Each wall is flat, endless, passes through zero and stands at right angles to its row. A trip goes straight from one point to another. Which walls does it cross, in order?
In the rows, 128 means zero.

Walls:
(1): [87 92]
(2): [120  99]
(3): [124 112]
(4): [105 107]
(5): [157 155]
Trips:
[ 94 102] to [ 37 132] -> none
[193 151] to [143 182] -> none

Walls:
(1): [127  76 148 165 101 203 161 114  42]
(2): [121 221 150 171 145 158 169 136 133]
(3): [133  96 179 183  81 119 158  93 144]
Trips:
[ 79 146 129 110  95 163 133 101 124] to [ 85  59 134  99  73 172 111 112  90] -> 2
[205 139 100 147 154  88 173  51 118] to [ 58 168 145 188  53 174 150 122 125] -> 1
[110  89  96 201 143  72  54 224 143] to [ 95 205  78 131 179 198 185 134 167] -> 2
[148 128 151 137  42  89  96  82  81] to [146 152 133 149  58 115 156 158 148] -> 2, 1
[ 71  58 155 101 124 131  99 107 126] to [172 135 123  78 116 127 138 111 165] -> 1, 3
[143 189  30 190 194 142 131 154 188] to [ 51 192  54 137 131  68 100 116 117] -> none
[181 116 176 127 113 119 118  86 165] to [158 115 170 156  98 132 100 112 102] -> 1
[118  94 106  76 147 195 114  60 112] to [153 148 143 180 142 135 118 153 171] -> 2, 3, 1
[117 116 157 128 123 195 160  77 101] to [104  71 118 123 157 129  82  91 106] -> 2, 3
[222  72 158 139  95 126 110 128  86] to [ 74 240 143 171 207  94 121 122  79] -> 2, 3, 1
[126 176 144  64 130  89 133 123 180] to [108 185  69 114 180 100 115  78 210] -> none

Walls:
(1): [137  94 172 211  97 206  76 159 112 162 147  93 132 111  86 167 190  75]
(2): [160  77 112 147 138 141  96 174  90 201  74 113 204  43 201 116  92 115]
(3): [121 163 151 127 159  79 125 144 154 197 113 111 104 127 116 101 139 117]
(4): [162 144 124 132  88 178 138  82 111 175 159 127 143 120 124 210 191 146]
(5): [153 164 142  82 183 144  98 125 143 170 153 100  77  75 130 182 100 142]
(6): [145 221  76 166 168 134 249 150  83  69 109 134  89 103 102 108 144 181]
(7): [146 116  88 118 127 196 174  79  70  41  40 188  46 181 138  70 165 122]
Trips:
[145 147 111  59  98 162  87 208  81 176  37 176  86 148 127  82 110 126] to [124 126  86 149 154 101 152  81 125  88 104 122 111  50  96  96  69 129] -> 6, 3
[108 123 181 109 136 125 129 101 137 105 122 177 117 171 130 141 143  62] to [109 159 146 108 165 124 105 126 157  91 139 110 163 116  92 200 167 104] -> 4, 5, 7
[120 183 137  79 108 146 177 127 130 130 104  94 145  52 155 210 122 173] to [ 62  97 141 230 120 176  80 175 111 176 172  51 127  66 120 129 195 101] -> 1, 3, 6

Walls:
(1): [133 123 152 134 130 113 117  88 132 117 210 134  71 111 107  80 210 187
 125 124 133 126 119 101 140 156 112 164 131 181 110 161 174 148 191 172
 126 189 154 139 128 131 105 187 232 115 150 146]
(2): [197 176 205 107  73 131  50 173 136 114 206  83 168 147  52 154 220 112
 106  82  75 130 109 171 100 159  73 116 145 116  94 103  80 139 235 101
 164  93 108 133 124 156 121 198 179 153 130 109]
(3): [133  89  89 113 109 122  54 110 156  95  80 106  81 149  92 118  64 160
  89  81  82 194 103 175 120 160 122 168 140  82  99 175  81 156 149 166
 192 150 104 150 164 142 135  96  82  35 220 157]
(4): [156  86 151  59 122 142 221  96 144 102 154 131  99  53 112 153 174 189
 104 125 176 111  95 130 131 125  89 105 118 182 117 153  91 120 118  96
 121 170 140 126 167 149 170 127 118 128  86 152]
Trips:
[137 126 175 116 185  91  59 196 105 101 174 193 144 119  91 145 163 134
  91 140 137 121 149 229  85  95 134 160 142 100 135 178 176 140 135 123
 186  78 105 135  60 117 133 123 140 133  96  74] to [103  74 118  35 115 139 134 180 169 166 183 228  90  98 139 173  21 157
 138 100 156 134  54  83 156 207 171 137 140 131 145 131  93  90 176 118
 110 168 127 152 128 176 167 141 131 198 158 128] -> 3, 4, 2
[118  99 104 121 170 101 117  92  85 113  98 122 178 101 135 130 137 132
 158 120 109  60 126 144 147 233 115 145  88 146 102  98 125 163 169 161
 148 109 129 127 163  79 108 101 153  71  94 153] to [198 137 178 134 177  86 157  84 157 135 129 155 130 188 110  95 138 172
 144 115 101 169 173 149 222 192 188 206 183 116 177  60  88 154 154 182
 176  82  96 107 155 114 132 132 158 183 116  95] -> 2
[118 188 116 103 182 154 138 163 117 127 215 137 111 159 214 158 120 176
 106 168 178 103 138 131 156 154 141 191 181  84 114  97  93 105 114 109
 146 101 113 148 156 121  98 184 133 151 109 205] to [107 145 207 188 118 149 135  82 114 184 120 117 124 192 123 134 153 148
 134 121 117 128 172  93 175 156  79 137 150 152 158  76  89 102 163  64
 157 140 164 138 138 128 111  62 194 124 145 117] -> 4
[125 115  95 128 131  95 201  58 177 110  89  90 184 159  52 128 150 157
 144 189 136 132 148 185 113 158 122  89  81 159 130 127  99  84 122 110
 103 180  78 148 187  95 132 135 117 181 177 128] to [140  93  95 143  92 153  95 169 139 148 151 129 164 166 139 112 115 150
  93 151  78 146 249 109 170 108  89 132 114  88 118 184 159  85  85 164
 228 194  99 151  99 167 132 139  72  87 135 224] -> 4
[107 136 176 114 124 138 106  81 134 117 148 129 160  57 157 146 169 120
 155 115 163 104 121 145 154 127 159 141 107 205 153  72 175 188 156 179
 116  83 123  95  94  61 142 128 130 134 122 121] to [160 150  68 117 146 115 152 129 119 173 141 174 120  44 161  81 184 175
 175 120 170 150 161 204 129  97  84 166  93 135 139 106 154 146 111 110
  91 188 101  69 100 178  92  88 137 132 113  37] -> 2

Walls:
(1): [189 121  99 138 166  85 113 136 120 114 111  77  73  97 216 135 171  97
 100 128 125 142 149 182 154  97 103 152 181 124 153 111 145 139 116 101
  84  71 135  64 126 133  90 112  92 155 173 138]
(2): [113 132 148 103 109 159 137 137 114 191 133  83 133  94 169 126 139 134
 155 101 126 174 187 134 145  92  73 129 148 129 132 131 145 101  86 116
 135 114 115 133 177 167  66 136 123 162 142 138]
(3): [127 119 141 144 121 164  92 110 180  58 137 190 144 119 104  82 141 145
 145 111 112 129 197 108 156 139 144 146 123 124 139 136 146 156 163 128
 126 210 124 124 135 157 158  98 107  67 143  73]
(4): [ 83 153 132 135 133  89 193 145 115 127 153  99 141 117  90  95 172 167
 150 129 109 117 163 106 159 155 114  58 123 151 163 131  96 140 122 146
  82 103 129  63 154  78 164  98 148 136  41 130]
Trips:
[107 143 134 138 122  71 147 153 119 163 136  90 153 128  91 110 130  95
 127 143 137 102 160 143 152 119 175  83 111 127 150 133 129 134 124 131
  96 134 145 101 118 117 117 152 207  89 125 161] to [147  74 118 160 162 106 145  87 125 167 134 137 114 130 146  97 133 127
 158  84 183 148 122  85 134 107  84 157 192 158 157 145 107 115 145 129
 151 146 128 111  90 130 209 116 141 101 122  76] -> 3, 1
[129 167  93 121 190 140 123 139 150 168 143 165 150 129  88 126 147 127
 129 146 123 122  96 107 136 156 130 153 148 132 117  70 170 125 183 135
 110 145 167 114  99 171 129 136 104 162 121 132] to [109  91 160 112 182 181 127 114 127  81 102  99 199 103 106 138 110  82
 199 185 124 124  85 153 153 111 110 134 136 110 126 105 168 112 108 116
  98 106 150 155 176 152 166 173 185 121 151 101] -> 2
[ 73 160  68 126 107 122 152 106 115 105 115 101 162 160 143 165 110  80
 154 115  95 228 133  95  52 173 130 117  87  85 126 140 141 130 150 189
  82 174 137 132  99 158  93 121  79  45 121 130] to [102 104 111  91 131 101 133 137 153  77 148 102 120 149  97 168 123 106
 111 159 111 148 100 109 126  66 164  83  70 102 112 126 139  99 190 110
  60 137 168 148 184 120 104  93 105  86 111 157] -> 4
[151 162 123 153 108 146 129 152 139 185 165 123 135 177 131 160 109 107
 118 159 153 144 146  92 138 138 165 164 138 117 103 148 139  68 145 124
 155 200 135 137 137 161 101 140 148 106 173 146] to [138 152  77 128 124 164 126 102 136 113 162 103 142 144 145 146 129  91
 176  88 157  94 140 159  93 157 107 126  96 132 123 158 118  87 145 179
  90 159 134 109 121 107 140  92 189 161 122  98] -> 2, 4
[135  87 128 153 101 118 138 164  84 131 129 158 137 157 139 154 149  73
 138  89  89 145 154 125 173 142 150 183 116 102 153 145 132 151 156 144
 127 153 152  78 128 112 132  81 166 160 128 105] to [125 109 184 138  86 141  60  65 153 116 141 124 111 103  95  83 157 174
 114 124 169 153 145 123 154 135  56 102 126 160 152  95 136  67 134 144
 101 150 100 116 142 108 100 114 138 156 184 165] -> 2
[152  85 162 129 153 134 142 188 129 114 126 165 125 153 117 124 107  76
 115  99 134 117 120 138 164 110 153  86 206 192  86 140 127 137 113 153
 223 176 146 135 184 158  90 168 193  48 145 151] to [117 120 160 161 123 112 113 121 114  68  77 119 142 152  99 148 137  85
 133 121 131 101 106  36 131 108 137 173 106 138 108  97  99  93 178 154
 152 153 112 135 113 121 162 156  81 100 144 131] -> 2
[128  80 125 111 120 140  88 174 127 195  87 118 119 133 103 131 171 136
 121 125  95  77  76 150 176 161 160  71 231 160 137 150 104 168 149  73
 152 104  94 144  89 103 115 154  99 134 124 134] to [117 125  95 144  62 121  48 111 152 144  93 171  53  94  90  97 125 166
 193 108 159  94 147 210 173 114 116 118  86 101 101 197 125 152 113  87
 118  89  60 140 110 108 101 135  93 134 124  94] -> 4, 2, 3
[104 155 159 104 104 141 166 149 137 135 113  92 127 189 130 166 133  70
 107 175 141 133 109 179 109 147 136 130 122 127 101 136 124 131 140 116
 164  82 188 152 148 174 170 143 100 146 130 126] to [102 101 134  98 133 122 115 143  93 146 161 107 158 126 130 132 113 114
 140 105 138 107  81  96 156 144  57 112  59 136 134 133  86 138 136 163
 161 100 128 144 146 157 131 117 195 145 117  76] -> 2, 4
[139 126 128 157 186  79 111 128 192 159 112 146 106  84 143 131 127 157
 153  84 168 118  68 119  78  87 130  95 157 121 150 129 109 156 152 168
 141 106 108 115 163  78 209 160 116 131 110 135] to [151 131 136 113  95 159 154 148 100 122  66 156 128 177 203 138  99 144
 152  86  92 107 158 134 142 171 132 172 105 111  85 127 100  89 137 160
 126 180 155   7 178 188 110 151 128 137 134 120] -> 3, 2, 4

Walls:
(1): [115 220 111 159  81 132 153 158 157 120  86 162  71 176  78  99  68 126
 101  58 145 176 206 116 111 129 166  93 123 148 196 167 198 122 140 106
  85 154 105 193 107  97 155  44 118 107 169 178]
(2): [202  70  63 106 132 133 187  88 117 126 162 111 136  31 109 134 125 107
 135 111 147 146 168  52  69 196 111 117 205  92 157 174 115 173 149 110
 117 109 118 138 170 102  90 136 136 122  98 188]
(3): [ 36 102 170 111 178 148 142 107 119 140  80 155 192 156  71 160  58  87
 134 116 154 148 194  78  73 102 108 134 155 107  97 118 107 151 133 165
 110 143 118 168 145  79  95 133 130 138 121  67]
(4): [121 144 157 159 134  59 141 154  99 142 122  86 126  94 129 167 150 164
 149  71 146  51 153 110  98 149 100 133 115  56 147 108 136 105 119 130
 171  65  89 141  82  94 121 146 135 143  96 120]
(5): [127  85 104 154 162 249 191 108 117 164 148  61  97 151 179 116 150 153
 126 107 133 127 114 165 146 127 135 176  90 143 158 124 193  36 151 213
 161 112 145 196 148 117 169 141 127  99 157 128]
(6): [139 129 108 130 135 219  89 147 104 100 166 151 130  36  66 164 148 160
  87 103 144 197 198 156 125  93 110 129 206 128  88 167 114 116 184 170
 125 188  91 153 142 111  55 131 168 169 129 136]
(7): [177  90 155  85 131  81 168  71 148 144 232 126  81 116 131 110 115 128
 178  91 140  45  91 118 110 130 101 117 172 112 107 114 164  74  47 139
  86 122 114 172  78  45 109 170  80 105 121 120]
(8): [114  86  99 153 128  51 151  96 117  78 129 140 152  96 117  78 120  97
 179 122  84  94  46 168 132 111 115 175 123  80 112 149 103 140  99 132
 181 135 154 111 108 179 103 119 124 105 122 200]
Trips:
[134  83 124  72 180 109 156 123  97  86  96 104 169  76 148 102 139  55
 161 132 110 130 111 128 109  62 182 180 131 156 159 114 162 132  89  37
 116 209  81  80 128 172 157 105 174 161 116 191] to [137 196 207 102 166 123  89 154 150 157 105  51 143  74 139 178 140 158
 119 183 214 137  97  87 185 134 115 160 175 111  79 127 129 125 181 152
  77 112 142 146 119 182 228 170  89 154 124 152] -> 2, 8, 4, 6, 5
[151 115 136  97 104 148 151 154 117 139  90 153 116 132 109 127 176  28
 121 154 121 136 194  63 146 151  87 152 165 143 140 130 129  94 112 139
 158  85 115 170 127 108 129  21 128 127 110  78] to [174 141  98  95 135 125 120  77 145 188  90 142 122 113  63 130  88 208
 146 146 111 140 133 157 120  74 136 165 150 171 157 148 139 196 126 105
 120 162 117 197 164  71 113  70 212  89 193  96] -> 4, 5

Walls:
(1): [189 141  63 155 127  91 108  26 133  97 185 175 131 134 104 165 101 122
 111  65  94 124 114 141 130 155 117 183 111 128 160 118  72  78 121 192
  84 135  50  83 121 142 129 163 114 181 114 167]
(2): [136 138  45 175 171 199 230 153 130  84 182 143 114 162 201  71  61 116
 129 193  84 121 124 179 115 104 101 184  78 158 117 151 115 173 122  99
 133  95 108 169  83 125 211 157 180 135 139  96]
(3): [157 100  97 112 153 143 154 208 148  31 118 185 193 204 166 131 134  91
 160 171 101 174 142 109 169 156  83 139 181  99 127 126  58  87 121 179
 124 175 105  22 131  55 142 147 148 159  88  95]
(4): [136  98 173 171  32 150 150 142 133 100 143  68 110 160 201 171 105 106
 131 171 170 125 149 102  99 147 124 120 140 131 156  18  85 191 133 156
  83 138 172  85 212 203  26 150 175 191 111 132]
(5): [113  94 104 145 121 121 133 150 190 205 155  87  48  94 124 196 125  86
 145 184 101 103  99 186 121 137 189 142 153 169  76 106  84  46  94 124
 142 144 146 136 171 190 148 144 136 117 174 213]
Trips:
[143 118 109  56 147 156  76 107 207 138  82 137 143 151 103 104 108 156
 248  69 246 154  24 108 135 137 150 149 135 113 159 127 110  70 135  51
 152 154  89  84 105 143 161 188 169 195 172 121] to [149 127 164  34 116 121 125 228  90 144 108 206 188 186 148 124 156 232
  59 194  85 119 207 111 142 139 162 140 169 145  66 108 176  55 150 142
 113 235 136 128  39 126 157 134  95  31 127 197] -> 1, 5
[120 118 104  76 160  94 156 158 126 116 151 158 148 170 115 153 175  90
  99  99  72 154 169 137 153 144 126 188 148 143 158 180 111 220 155 163
  88 140  95 108  84 108 159 182 210 140 127 115] to [136  64 137 205 144 149 139 133 102 110  67 104 101 100  88 176 145 124
  89 150 201 104  62 133  64 164  83 129 122 118 101 137 136 104 181  91
 198 112 113  57  97 156 136 156 139 198 139 159] -> 4, 5, 2, 3
[ 88  59 131 124 108 181 191  78 111 175 104 114 112 169 142  94 133 140
 116 128 122 129 141  83 123  88 136 172  71  69 223 135 143  77  72 110
  50  99 131 117 166 133 109  95 108 152  81 149] to [141  89 169 160 141 183 117 139 104 167 130 171 148 125  72 140 211 153
 136  99 110  87  40 159 183  94 120 109  90 102  71 156 106  96 194 117
 104 229  89 199 141 200  84 188  86 101 111 193] -> 2, 5, 4
[ 64  92 114 175 138 116 160 115 178  64 116 158 123 132  61 130 159 144
 138 126 171 109 150  94  81 151 134 145  70  98 138 211 192  92 124 116
  95 118 131  75  82 123 158 101  63 109 233 115] to [183 130 199  82  96 159 135 114 214 168 127 123  63 113 113 105 122 173
 141 118 137 103  76 131 169 183  87 103 128 116 105  85 101 148  75  86
  94 145 147  68 172  98 122 120 119 120 139 141] -> 1, 5, 4
[175  96  97 191 123 201 186  80 131 158 197 203  29 115 168 101 158 118
 168 100  55  47 149 125 156 104 170 117 125  72 184 191  81 110  53 113
 123 117 140 175 184 164  67  95 155 200 121  65] to [158  48 177 180  89  86 166 125 157 125  86 172 141 195 161 175 203 151
 130 159 124 172 144 124 117  19 198 138 119  88 189 135 150 192 169  97
 127  75 103  99 140  65 187 141  81 143 133  59] -> 5, 3, 1

Walls:
(1): [155 176  52 111 105 121  92 160 119 140 132  82 160 139 159  90 161 117
 192  95 165 109 119 110  83 134 114 109  78  41 147  83 174 155 137 106
  73 152 153 122 117  94 132 123 131 136 101 128]
(2): [135 105 140 109 127 158 122 163 158  56  90 114 114 101 142 124  86 140
 140 124 181 168 129 160 145 104 114 153 160 111 172 109 127 140 133 114
 127 161 127 121 114 146 179 109 108 102  90  76]
(3): [131 129 156 121 118 168 142 106 143 144 167 162 130 170 146 128 139 132
 139  84 116 117 130 143  64  88 101 117 123 101 166  80 153 109  30  89
  89 132 178 133 173 134 111 117 122  62 115 110]
(4): [116 140 131 102 101 152 126 120 160 141 116 121 200 114 115  90 127 156
  99  96 162 107 176 149 128 138 100 159  72 124 108 128  61 163 155 159
 216 114 131  52 103 160 151  84 110 194 120 104]
(5): [106  84 101 145 112 115 115 135  87 157 124 116 110 207 175 189  89  53
 192 152 159 124 126 137  82 106 134 147 132 131 104  90  96  92  84  66
 148 143 190  83 141 100 121  91 130 112 162 113]
Trips:
[147 142 142 125 160 148 106 169 102  72 123 121 131 145 164 145  82  92
 107 125 160 103 152 176 108 167 154 152 129 156 105 118  53 119 162 154
 134 101 159 183 141 136 162 111  87 138 169 192] to [155 109 112 174  99 118 171 142  79 164 145 151 152 146 130 102 117 136
 172 132 194 173  54 166 136 204 137 108  83 153 109 115  47  90 116 171
 101 116 179 139  93 103 185 122 133 156  66  76] -> 1
[106 137 166 171 146  71 101 128 180  88 143 134 128  72  91 161  98 122
 111 192 119 135 125 146  99 150 153 141  35 118 235 103 117 128 109 166
 105  72 136  98 113 162 170 133 153  57 139 145] to [ 85 105  65 124 121 156 205 138  81 115 118 195 152 190 130 210 130 148
 135 134 100 137  57 116 135 167 114 121 168 249 149 139 101  47 129  70
 193 112 117 114 130 175 111 118  91 150 143  70] -> 5, 2, 3
[123 145 150  86 112 102 143 149 113 187  89  66 135 129  85  89 115 124
 140  77 114 156 128 117 178 186 186 120 144 153 108 162 132 115  90 158
  82 132 106 151 123 117 107 133  96 116 122 189] to [128 147 140 129 141 104 120 174 143 143 153 152 133 116 111 107 161 147
 119  83 132 131 169 134 148  95 187 161 154 118 161 141  41 147 127 125
 132 158  61 147  96 131 195  99 108 125 200 107] -> 4, 2
[180 182  94 155  88 144 176 110 125 129 166 158  91  98 150 140 139 200
  92  84 121 148  91 142 161 134 154  71 142 160 133 111 146 110  86 158
  72 112 164 113 190 170 137 127 124 153 146 155] to [170  89 138 158 138 156 121 151 108 120 160 149 140 125 127  87  73 121
  88 135 141 116 152  79 189 147  76 116 190 124 191 125  87 114 114 152
 202 111 141 160  70  98  88  60 104  88 122 173] -> 2, 4, 3
[169 166 162 116 121 104 122  79 124 109  73  59 152 137 137 162 145 157
 123 118 114 119 101 104 173 118  70 145 112 132  80  73 150 117 118 117
 134 115 131 125 140 150 107  81  94 191 150 155] to [130 161 131 115 154 129  79 182  94 162 187 140 124 164 214 147  97 152
 148 163 104  83 155 139 101 189 122 142  83 214 167 130 122 111 136 117
 145  90 185  91  88  54 135 128 107 165 151 181] -> 5
[178 102 147 144 133 124 143  85 121 135  58 105 141 101 156  78 182 163
 117 110 123  86 106 107 169 178 175 157 164 160  87 106 175  95 123 121
  78 135  85 119 161 110 116 101 145 101 167 161] to [ 65 136 106 139 100 137  79 149 208 129 108 163 109 146 139 201 118 163
 146 103 172 182 105  77 118 104 147 123 177  73 129 155 130 125 141 119
  78 111 159 165 137 122 135 139 206 106 126 139] -> 1, 3, 2, 5
[ 48 147 121 144 192  87 151  68 126 150 121 153 106 154 166 102 138 170
 156 135 153 117 111 119 118 113 152 102 142 221  77 131 186  98 105  73
 118 194 151 144 130 137 112 137 136 127 106 137] to [ 87 127 155 115 228  91 147 127 141 138  99 165 173 176 161 103 120 137
  95 141  94 104 149 105 205 109 136 132 116 133 151 164  59 105 182 167
 113 150 164  86 112 170  85 104 101 125 136 107] -> 3, 4, 5

Walls:
(1): [153 155 187 122 186  85 107 121 146  89 100 132 165 122  77 159 124  94
 127  86 192 158 209 102 176 168 142 120 105 135 126 155 125 155  89 147
 182 133 131 142 112 120  69 113 182 149 151 142]
(2): [ 58 137  91 120 188 151 116 106  83 157 148  60 112 156 188  61 171 174
 166 151 150 131 113 113 153 112 182 140 118 100 161 149  98  73 136 155
  62 143  95  59 176 178 155 112  68 116 128 145]
(3): [183  99  50 100  77 149 156 101 126 122 123  65 130 111  73  92  93  73
 130 149 114 160  97 113 112 106 154 111  60  86 111 130  99 154  85 180
 105 131 171 132 156 184 103 128 129  95 145 109]
(4): [ 61 145 147  97 110 174 180 105 144  90 104 135  71 141  78 137 127 175
  85 102 203 138 125 182 104  91  95  56 140 105 193 140 118 163 105 158
 133 131  80 166 106 119 162 113 125 142 163 145]
(5): [ 67 118 165  64  99 135 143 106  98 154 160 184  93 194 166 118 170  98
 166 170 116 139  84 132 122 113 146 118 181 139  79  87 170  83  99 114
 105 126 194 121 135 144 119 147 106 124 122 142]
(6): [172 136 187 132 108 117 114  67 120  87 160 118 153 139 121 146 103 196
 153 108 142 139 134 183 149 105  76 130 109 131 159 195 155 131 109 147
 141 128 147 115 121 159 176 192  70 101 134 167]
(7): [170 140 110 117 122 167 105  84 150 116 166 136 158  96  86 103 122 157
 149  81  71 106 151 146 130 134 116 141 120 168 141 168 138 121 106 135
 112 100 102 150 133 157 146  96 115 142 133 112]
(8): [118 178 136 170 166 182 105 116 144 147 182 115 155 151 100 137 131 141
 146 143  72  97 133 182 108 147 121 152 190 211 133 137 127 164  92  93
  88  82 239 166 143 167 180 131  88 134 160 219]
Trips:
[173 147 109 116 147 145  37 172 107  80 139 124 178 140 168 153 156 164
  77 146 104 154  94 144 168  82 187 105 142  77 101 133 128 123 172  88
 158 154 121 172 142 147 130 150 122 173 122  76] to [112  99  80 116 139  58 113  98  99 139 111 114 151 127 113 134  74  80
 139 110 175 142 120 134  64 172 112 101 132 129 140 149 190 126 170  99
  69 163  55 129 127 110 120 119  81 103 162  66] -> 3, 4
[ 79 194 140 101 182  93 126 102 170 179 116 135 152 145  98 109 127 194
  75 166 193 153 129 130 192 111 168 151 161 161 104  61 141 105 130  94
  75  96 118 143 120  74  87  95 178 154 107 101] to [161 166 165 129 115 142  99  30 169  89 145 178 158  97  94  75 162 109
  90  62  96 120 111 177 100 131 159 101 194 130 124 146 205 179 119 136
 144  91 182 117 147 136 114 135  78 149  49 193] -> 8, 2, 7, 6
[147 155 107 167 139 149 121 108 118  55 127 117 119 128 131 129 121 118
 156 103 108 115 130 127 169 158 133 124 206 152 152 154 146 171 107 119
 160 132  77 105 113 173 167 131 170 145 172 131] to [165 112 114 134 125 121  92 104 123 184 170 177  80 131 148 142 162 102
 130 134  81  95 131 137 116 161 108 155 110  67 119 121 124 106 204  75
 132 100 126 120 145 105 165 121  93 156 108  58] -> 4, 1, 6, 8, 5

Walls:
(1): [166 165 139  99 109 119 158 113  81 151  89 105 156 120  88 200 155 145
 152 126 119 192 168 120  67 175 137 108  67  85 113 122 149 159 147 154
 143 182 152 152 153 113 100  93  28 127  87 150]
(2): [103 144 167 181 149 196 173 179 108  46 114 101 147 147 146  66 109  62
 127 179 177 161 106 147 149 180  80 146  98 241 200 134 162 153 124 147
 103 122 114 113 138 154 211 171 164 174 140 171]
(3): [180  95 193 100 123 116 135  92 118 160 180 129 125 143 114 156 137 122
 160 131 134 173  99 145 155 111 115 117 106 161 134 116 167 123 161 148
 127 156 118 106 145 120  83 133  74 121 135 187]
(4): [103  85 171 144 186 140 202 169 130 183 165 149 148  67  90 117  92 146
  76 167 148 140 197 162 143 165 122 131  75 106 152 115 101 135 132 147
 154 109  64  99 108 243 112 134 108 109 115 161]
(5): [100 167 124  81 170  97 127 150 105 185 132 158 147 145 196 109 125 109
 128 124 109 161 132 158 115  69 113 114 164  67 133 181 100 116 153 153
 143 173  25 130 131 107 120  41  98 123 146 144]
(6): [170 140  87 177 106 118  67 151 108 166 138 173 133  90 129 104 144 168
 174 168 136  47  97 150 180 182  91  89  98 184 125 179 116 146 224 104
 160 162 126 151  82 105 111 124 127 151 149  68]
Trips:
[186 134 161 102  69  97  87  44 127  71 167  96 147 111  85 108 221 124
 180 118 121 113 164  69 145 124 110  77 145 134  74 101 176 163  99 144
 146 137 110 117 108  58 128  69 167 139 125 120] to [156 124 111 101 163  99 153 152 118  96  57 140 110  92 144  98 150 128
 209 147 102 160 150 116 126 109 108 147 182  44 110 106 143 168 118 112
 160 133 156 155 156 131 104 109 152 124 138 137] -> 6, 5, 3
[150 110 165 163  72  41  99  74  65 117  91 120  85  76 110 163  99 128
 112 114 123 111  81  63  77 165 201 144 132 119 107  48 156 185 100 144
 108  21 170  89 117 135  87 154 146 146 193 135] to [133 110  77 145  61  62 168  67 141 119 165  98 118 174  96 194 126  99
 172 128  95 108 164  97 191  95  61  99  98 109 177 178 106  44  73 149
 123 113  92 125  85 147 147  89  91 122 102 187] -> 5, 4
[141 130 171  37 196 192 163 173 131  98 141 185 168  96 103 103  78  33
 100 165  56 100 226 133 115 194 149 154 139  80 103 126 194 174  62 178
 165 222 134 118 149  64 116  71 117 113 104  93] to [ 89  73  67 178  93 190  52  95 128 186  94 114 181 196 126 138 130 141
 116 148 104  73  54 149 125 137 142  81 148 154  62 178 129 104 117 185
  79 110 160 139 168 193 112 200 101  59 120 127] -> 2, 5, 4, 6, 1
[126 107 132 129  58 133 192 135 169 168 136 139 125 119 209 177 118  73
 150  76 144 132 159 110  80 142 111  80 135 163  21 157 109 144  27 132
 157 122 118 109 116 138  98 205  83  48 183 153] to [130 145 133 186 115  87 177  79 130 125 183 146 152  59 184 116 114 184
 188  98 144 146 177 141 115 110 168 127  97 121 165 116 137  93 193 108
 159 127 175 136  81 151  71 128 153  92 117 125] -> 6
